Each row of a before or after table is a point. The points were changed in one or more steps. Then noise was added and the rows were shuffled. The steps act on how far a point lies along the listed directions, d1 being the first. What was done? A step turns or swaps two directions, mirrors them in a line or flattens them onto one, adds a multiple of one to another, or multiplies one. Angles are multiples of 10 degrees, from the lower direction toward the higher: turns from -170 to 170, lines from 10 to 170 but not 90. Use the fewest steps. Two steps may share a direction if one is a turn and the other turns, adds or multiplies; they go together, in the order done. Otherwise the lowest direction goes first.
In the rows, 100 means zero.

Directions:
(1): [74,151]
(2): [49,74]
Before (12 x 2):
[[139,56],
[95,5],
[94,124],
[104,107],
[84,102],
[73,28],
[86,84],
[100,110],
[112,78],
[122,70],
[145,92],
[86,118]]
After (12 x 2):
[[80,116],
[175,72],
[163,101],
[103,44],
[94,107],
[89,86],
[147,32],
[128,85],
[102,104],
[72,109],
[145,81],
[81,98]]
Steps: add 0.7 times d1 to d2

Directions:
(1): [165,84,94,53,73,148]
(2): [71,163,40,76,75,115]
(3): [116,68,60,81,68,26]
(4): [109,91,89,173,38,120]
Before (14 x 6):
[[114,115,56,80,56,145],
[72,140,80,52,113,97],
[97,69,112,127,90,72],
[104,92,108,117,86,102],
[95,81,123,141,118,88],
[125,67,105,68,101,77],
[113,77,100,88,72,100],
[118,113,70,42,84,90],
[89,100,121,131,116,106],
[65,142,71,136,94,118],
[95,154,92,41,103,175],
[131,75,81,70,47,102],
[86,143,90,121,82,170],
[94,84,101,90,74,70]]
After (14 x 6):
[[128,102,72,52,75,146],
[81,105,116,136,108,106],
[94,139,99,83,104,171],
[121,62,104,103,82,79],
[111,139,107,5,130,172],
[91,86,99,91,73,70],
[138,60,89,85,43,101],
[125,103,80,23,102,86],
[72,150,70,83,123,116],
[87,93,113,165,98,91],
[100,93,108,125,80,101],
[89,76,102,146,75,73],
[82,139,87,7,139,97],
[115,70,107,104,65,99]]
Steps: turn d1 and d2 by -20 degrees; add -1 times d2 to d4

Directions:
(1): [33,150,73,115,14,146,117,126,110,106,70,86]
(2): [77,18,54,26,77,108,113,64,129,95,103,57]
Before (11 x 12):
[[135,132,162,161,150,96,89,105,67,97,107,131],
[30,168,97,134,35,133,118,147,91,122,71,112],
[138,57,90,99,114,83,88,85,104,104,113,99],
[101,132,120,125,101,95,91,127,84,99,86,108],
[12,105,54,97,19,148,130,118,132,101,82,93],
[36,72,64,34,69,108,120,78,141,108,97,65],
[50,106,79,96,57,132,111,112,93,105,69,93],
[140,92,114,96,128,95,90,95,104,106,129,106],
[95,39,76,55,89,107,115,79,105,95,102,73],
[55,38,63,49,73,102,114,80,135,102,87,61],
[76,181,100,143,52,139,108,135,108,116,62,109]]
After (11 x 12):
[[129,66,121,94,157,81,89,92,75,100,103,116],
[163,133,147,144,165,81,81,110,91,111,101,137],
[99,15,85,50,130,72,101,69,124,99,105,72],
[148,107,155,134,182,54,87,113,65,112,121,150],
[89,121,88,97,58,129,105,106,114,108,105,90],
[101,36,78,55,95,105,110,75,103,92,101,73],
[102,37,94,32,150,67,105,59,127,99,125,85],
[69,171,129,164,67,143,110,124,79,102,80,110],
[107,129,118,127,104,93,89,125,86,97,87,111],
[92,80,69,100,52,113,102,97,114,106,93,83],
[149,35,122,94,195,57,96,81,103,90,141,135]]
Steps: mirror d1 and d2 in the line at 100 degrees

Directions:
(1): [135,89,75,109,47,186,135,45,103,102,124,62,81,103,51,41,115,77,106,65]
(2): [49,135,76,109,22,120,62,96,27,78,85,148,117,105,56,105,84,106,88,155]
(3): [156,82,93,50,54,108,83,190,124,109,176,132,91,107,96,105,92,74,60,113]
(4): [82,80,77,41,75,101,76,34,81,82,134,118,102,64,195,89,121,135,62,72]
Before (10 x 20):
[[72,121,95,131,89,102,98,57,81,88,40,85,108,101,84,86,106,113,113,90],
[63,94,81,59,62,72,66,111,70,86,117,136,112,90,146,108,105,115,71,111],
[135,94,119,99,142,106,128,103,121,117,109,82,94,104,93,99,109,81,103,72],
[93,79,100,64,149,80,97,102,107,87,125,86,109,61,179,112,100,128,81,90],
[138,73,100,104,133,123,128,89,133,114,86,48,111,109,88,91,104,87,119,63],
[48,100,99,93,120,96,78,10,89,80,61,76,94,60,188,111,119,155,95,67],
[69,124,77,127,80,134,114,10,64,80,82,87,102,87,92,94,113,110,117,80],
[56,86,95,93,76,131,106,5,84,85,95,82,102,52,120,88,138,131,95,77],
[57,96,108,138,152,57,100,85,95,109,72,81,107,122,129,117,109,106,112,84],
[79,115,90,62,74,61,63,101,62,81,164,161,104,77,185,131,91,139,48,120]]
After (10 x 20):
[[99,98,82,69,94,99,95,56,95,84,138,109,100,73,166,113,118,116,81,70],
[53,99,97,121,119,84,113,49,85,92,57,74,107,96,114,88,113,112,125,78],
[52,138,104,159,132,92,124,11,60,85,67,83,101,93,115,102,100,134,124,95],
[54,120,80,109,79,127,87,83,41,73,90,104,119,79,86,100,86,119,95,136],
[119,85,91,61,81,90,85,95,121,95,114,102,96,85,153,90,113,114,69,67],
[113,94,81,79,61,117,77,143,86,99,108,117,126,114,72,113,84,89,84,123],
[110,115,103,93,81,113,92,136,75,105,114,131,107,110,64,112,93,82,87,122],
[52,87,97,74,74,109,82,38,78,82,109,111,107,50,139,109,132,135,79,94],
[49,105,75,64,43,125,49,34,58,69,98,118,96,62,164,107,113,147,64,95],
[88,82,78,83,65,99,77,113,83,99,146,117,101,114,130,101,108,94,65,92]]
Steps: multiply d1 by 0; turn d2 and d4 by -150 degrees; turn d3 and d4 by -120 degrees

Directions:
(1): [133,90,144,66,81,81,97,164,49,92,69,23,129,156,101,134,94,119,45,65,80,104,155,119,85,125,87,109,86,60,92,127,50,75,175,73,147,115,50,98,87,90,119,86,95,85,107,49]
(2): [98,104,113,142,97,154,83,90,82,81,78,23,117,81,71,106,132,113,123,140,65,106,117,119,91,94,163,114,57,120,139,108,191,116,66,40,58,114,54,81,78,124,134,107,39,129,76,62]
(3): [94,84,91,116,92,95,128,91,178,133,117,67,129,82,66,82,36,96,116,127,118,110,91,104,79,35,69,125,30,84,59,80,42,112,149,82,49,100,142,109,15,71,122,86,61,92,82,73]
(4): [153,87,142,101,92,120,113,109,101,90,84,133,57,97,122,107,88,151,123,154,111,168,102,89,45,116,100,137,122,92,118,80,61,125,81,112,86,64,17,161,93,70,49,103,73,68,17,126]
(5): [117,97,60,98,96,80,100,80,159,83,61,52,78,91,105,86,128,148,115,79,73,80,81,66,88,88,83,134,93,5,161,94,165,65,86,149,144,144,106,144,69,63,131,77,122,53,117,131]
Before (9 x 48):
[[77,109,102,95,109,105,97,105,55,120,119,146,111,110,100,92,108,53,83,88,107,86,110,118,136,114,99,64,118,147,72,102,81,110,99,100,109,84,130,69,138,139,95,113,117,143,127,95],
[113,110,114,99,100,100,110,105,103,104,112,129,89,104,103,98,80,96,106,107,108,111,98,93,98,117,94,101,119,95,94,89,72,106,95,99,98,82,98,107,107,98,74,107,104,93,82,112],
[94,100,112,109,99,113,99,127,64,96,99,87,113,103,97,120,102,84,86,105,89,103,115,113,100,107,126,89,94,127,99,127,109,106,110,61,88,104,83,73,106,119,106,95,81,121,99,70],
[103,102,123,98,104,127,86,116,67,92,91,87,116,109,104,114,120,92,89,89,91,105,121,119,102,111,128,86,104,134,92,120,106,106,110,63,96,98,89,76,132,132,101,114,89,124,99,72],
[98,93,112,104,96,105,106,109,120,102,104,56,129,110,88,111,89,97,98,98,102,97,118,114,90,80,91,107,60,75,88,105,85,101,126,75,80,114,102,95,56,87,124,93,88,101,103,62],
[114,98,122,111,92,114,106,98,92,88,81,80,96,102,107,95,95,129,118,131,83,123,103,109,74,88,103,128,95,95,115,97,113,106,93,99,86,89,64,127,73,92,97,98,65,95,76,97],
[86,98,90,117,107,117,97,67,125,113,117,106,102,85,82,83,104,95,132,123,112,103,85,106,94,75,123,94,87,115,102,91,125,112,70,85,66,99,116,93,85,109,99,104,80,110,84,114],
[123,101,110,102,104,102,99,106,121,79,88,75,92,84,98,96,111,121,101,117,100,97,104,95,84,99,103,109,94,80,120,92,115,99,90,111,101,105,72,111,95,99,97,99,91,82,92,101],
[104,94,112,104,97,109,112,108,103,96,95,108,102,101,98,106,80,114,111,119,100,124,99,104,85,100,99,110,80,95,100,96,81,111,97,98,86,89,91,115,85,94,94,99,84,93,71,105]]
After (9 x 48):
[[121,100,109,98,100,97,102,115,121,84,87,53,109,91,90,99,100,117,91,110,103,92,113,102,84,94,95,114,76,70,112,94,106,92,112,98,102,112,80,104,80,100,107,94,87,80,101,83],
[112,106,114,96,96,91,115,115,108,109,109,106,106,110,93,99,68,90,97,101,108,106,108,98,98,104,87,107,101,85,81,93,55,101,122,87,97,90,109,101,90,97,86,102,100,91,91,94],
[108,98,126,102,101,138,91,106,79,93,91,110,101,100,108,110,114,101,104,107,95,121,112,116,87,109,130,93,107,136,96,108,104,115,95,71,81,87,75,93,128,126,88,114,80,117,78,90],
[88,110,106,109,115,121,102,84,67,116,122,194,77,86,114,83,113,64,115,121,119,115,90,104,122,125,108,70,141,161,92,89,95,129,53,119,91,65,108,91,151,132,62,121,111,136,92,131],
[77,101,87,116,109,116,88,69,112,111,117,101,109,94,85,86,113,84,122,112,107,92,92,110,103,76,127,90,90,117,105,102,132,110,70,84,74,108,120,84,98,120,106,101,88,113,95,109],
[98,95,112,99,91,95,114,124,98,101,94,74,126,115,87,110,74,104,90,98,93,104,115,113,93,91,88,106,63,83,86,108,72,95,128,88,97,105,103,98,71,95,120,91,83,95,98,81],
[96,100,110,113,100,116,100,123,67,93,99,101,100,95,99,118,105,94,96,114,92,110,108,110,97,111,130,95,100,130,103,122,108,111,99,65,86,98,76,84,111,117,96,99,79,121,87,81],
[86,102,105,95,97,99,95,110,90,95,100,55,136,118,95,115,113,83,86,70,93,74,121,117,117,102,101,88,78,81,96,119,114,92,113,79,102,127,110,73,86,106,128,98,108,111,131,62],
[107,92,121,101,85,102,106,117,97,98,79,36,126,117,94,101,80,116,94,109,77,103,118,119,80,74,89,123,66,80,95,109,95,93,138,80,96,106,84,110,48,88,125,89,64,96,96,65]]
Steps: turn d3 and d4 by -70 degrees; add 1 times d3 to d1
